Every row gives one point. Before rounding, the points of a table are all equally far from one centre. They may lie mostly on one side of it. Where is the centre, to within rounding?

Points:
[[-41  58  62]
 [  9  39 -46]
 [ 28  12 -40]
 [ 10  85 -15]
 [ -7 -33  -4]
 [-42  74   2]]
Centre: [ 3 29 21]

Points (11 x 6):
[[ 18  57 -27  12  59 -15]
 [-47  48 -74 -15  25  23]
 [ 43  26 -16  85  30 -25]
 [ 51 -15 -45  12  48  -9]
 [  3   9  -4  32  46  29]
 [-14  85 -17  37  21  27]
 [ -5  39  11  45  44 -33]
 [ 75  27 -18  17  31  -4]
 [ 39  20 -53  21  35 -84]
 [ 23  14 -24  52  48 -63]
 [ 35  62 -78  31  46 -42]]
Centre: [  3  22 -47  23 -31 -18]

Points, 12 rows:
[[-44  -6  35  35  -4  34 -57 -58]
 [-71 -18 -17  32 -15  81 -68  19]
 [-27 -23   9  65 -52  51 -54  -4]
 [-55 -54   2 -34 -17  55  -7  43]
 [-35 -54  13 -11 -19  19 -64  65]
 [-63 -10  31   3 -27  69 -49   0]
 [-55 -20  30  -4   0  66 -66  15]
 [-19  -1  39  51 -25  43 -12 -14]
 [-30 -21  32 -17 -15  43 -85   6]
 [-56 -19   1  16   5  82 -40  40]
 [-20 -57   0   2 -14  79 -28 -42]
 [-66 -29   7   3  -9  72 -50  45]]
Centre: [-41 -26 -29  12  -5   2 -30  -4]

Points:
[[-74  -7 -29 -55  24 -36  13  46  46  27  49]
 [-22  24  -6 -28 -23 -28  30  17  15  30  64]
 [-72  44 -31 -55 -47 -31  53  18  34  10  17]
 [-31  48 -13 -56 -44 -52  22  53   0  -2  31]
 [-20  47 -21 -44  -9 -36  28  11  41  -5  52]
 [-67  40 -16 -44 -34   2  46  30  20  16  32]
 [-42  44 -43 -59 -45 -17  31  53  59  11  35]
 [-38  23 -19 -63  -1 -14  28 -28  49   2  32]
 [-62   6 -19 -34 -49 -30  34  56  24   1  51]
 [-65  48 -17 -31  -1 -39  44  30  36 -12   3]
 [-54  37 -24 -88 -43 -12   3  21  10  77  24]
 [-42  14 -49 -71 -50 -48   3  78  65  12  19]
 [-61  23 -15 -97 -26 -22 -14  41  63  23  43]
 [-67  23 -33 -59 -72 -30 -26  57  69   8  36]
 [ -9   4 -27 -16 -78 -28  32  21  20  -1   7]
 [ -9  44 -62 -74 -51 -31  27  26  -2  20  28]
 [-80   1 -30 -76 -41   4 -10  50  71  24  29]
 [-51  36 -51 -77 -47 -30  40   2  44 -15   4]]
Centre: [-46  11 -41 -38 -23 -30 -20  18  22  21   3]

Points, 17 rows:
[[ 35 -26  91 -55   3  58  35   7 -10  17  24 -13]
 [ 23 -13  83 -41  48 102  14  21 -27  -6 -17  -4]
 [-20 -37  94 -48   3  89  22  19 -19  -4 -12  -2]
 [ 39  -5  77 -49 -11  77   1  11  -5   1 -41 -14]
 [ 31 -25  65 -61   7  66  12   4 -69 -17  -1 -16]
 [ -2 -36  42  -3  22  90 -14  16  -4 -19 -32 -42]
 [ 54 -19  57  -5  23  56  -8 -10 -38 -12 -42 -24]
 [ 21 -16  78 -49  10  85 -29  -9 -29  -5 -27 -14]
 [ 28 -57  68 -63  53  71   1  18  -8 -20 -10 -24]
 [ 50 -39  38 -32  20  97 -21  26 -28  -4 -13 -25]
 [  4 -10  69 -43  19  74  -8  12 -39 -49 -46  26]
 [ 21 -29  64 -31  -2 107  -5   1 -13   9 -11 -37]
 [ 22 -43  67 -70 -13  63  19  17 -26  30 -35 -15]
 [ 49  19  56 -66   1  62   2   0 -28 -15  -7 -18]
 [ 20 -18  91 -53  34  57  -7  -1 -24 -20 -45  -5]
 [ 29 -30  74 -12  44 106   3  19 -29  -2 -24  -9]
 [ 25   3  75 -58  25  68  39 -19 -36  16 -31 -23]]
Centre: [ 10 -28  26 -30  18  56  20  -7  -8  -3  -7  18]

Points:
[[ 30   5 -87 -33  -7   7  48  93  42  22 -58  -3 -45  28 -21  -5 -55  26]
 [  4  53 -53 -54  23  12   1  46 -16  38  26 -59 -47  21  10 -12 -78  40]
 [-19  57 -62 -30  11   4  19  30  16   3 -46 -49 -84 -33  -4  37 -60  22]
 [ 71  25 -14 -48  23  51  57  25  45   2  22 -82 -65   5   3   9 -76 -15]
 [ 58  26 -71 -55 -19  75  34  16  17 -18  24 -78 -11  -9 -53  11 -28 -24]
 [ 14  36 -37 -23  12  53  74  38  23  20  -6 -68 -56  42  39 -21 -55  25]
 [  2  66 -25 -76  23  53  13  18 -48  71   2 -56   5 -12  13   8 -36  22]
 [ 40  51  -2 -65  27  40  16  40  19  24 -55 -39 -98 -28 -59 -20 -53   5]
 [ 46  30  12 -47   3  35  40  18  25 -16   7 -73 -94  42  -5 -20 -66  36]
 [ 76  40  31  -3  32  14  37  76  13  39 -60 -19 -63   1 -50  22 -48  38]
 [-22  16 -49 -70  61  52  24  -2 -22  -9  -7 -70  -8   8 -26  -9 -36 -17]
 [ 43  44 -16  -2  29  22  11  41  -1  24  22  13 -73  23  23  30 -61 -17]
 [  4  51 -41 -38  14  29  95  15 -34  27  27 -35 -46  23 -30  11 -31 -17]
 [ 11  64 -15 -51  58 -22  71  18  13  25 -13 -60 -38   1 -29  35 -72  10]
 [  6  35 -20 -47  35  21  25  35 -26   7   7 -69 -81  -4 -60  60 -34  52]
 [ -5  84  12 -39  18   9  36   5  43  36 -17 -43 -42  26 -31   1 -76  35]
 [-16  49  26  32  19  20  -2  26 -33  -9  -9 -52 -31  15  -6   3 -57  51]
 [ 38  61  35 -56  32  52  23  71  -8  20   2 -48 -29   0  23  31 -97  20]
 [ 39  15 -21 -70 -34  41  45  16 -23  21  24 -88 -94  28 -14  24 -46  22]
 [ 49  24 -31 -24  31  -7  37  34  26  23   4 -29 -61  -4  13  43 -47 -65]
 [  5  68 -20 -68   5  -4  23  39  28 -17   4 -45 -76   6 -60 -10 -61   9]
 [ 67  50  -6 -37  19  -3  42  14   2  69   9 -58 -33  26 -56   5 -45 -25]
 [ 83  49  25 -66  -7  13  34  43  28 -20  13 -86 -54   2 -15   8 -53 -17]
 [  4  34  13 -38   5 -37  71  26  53  53 -13 -57 -75 -10   4  -5 -57  29]]
Centre: [ 35  -6 -10 -41  -8  23  32  22   2   9 -19 -20 -12 -20 -13   8 -38  29]
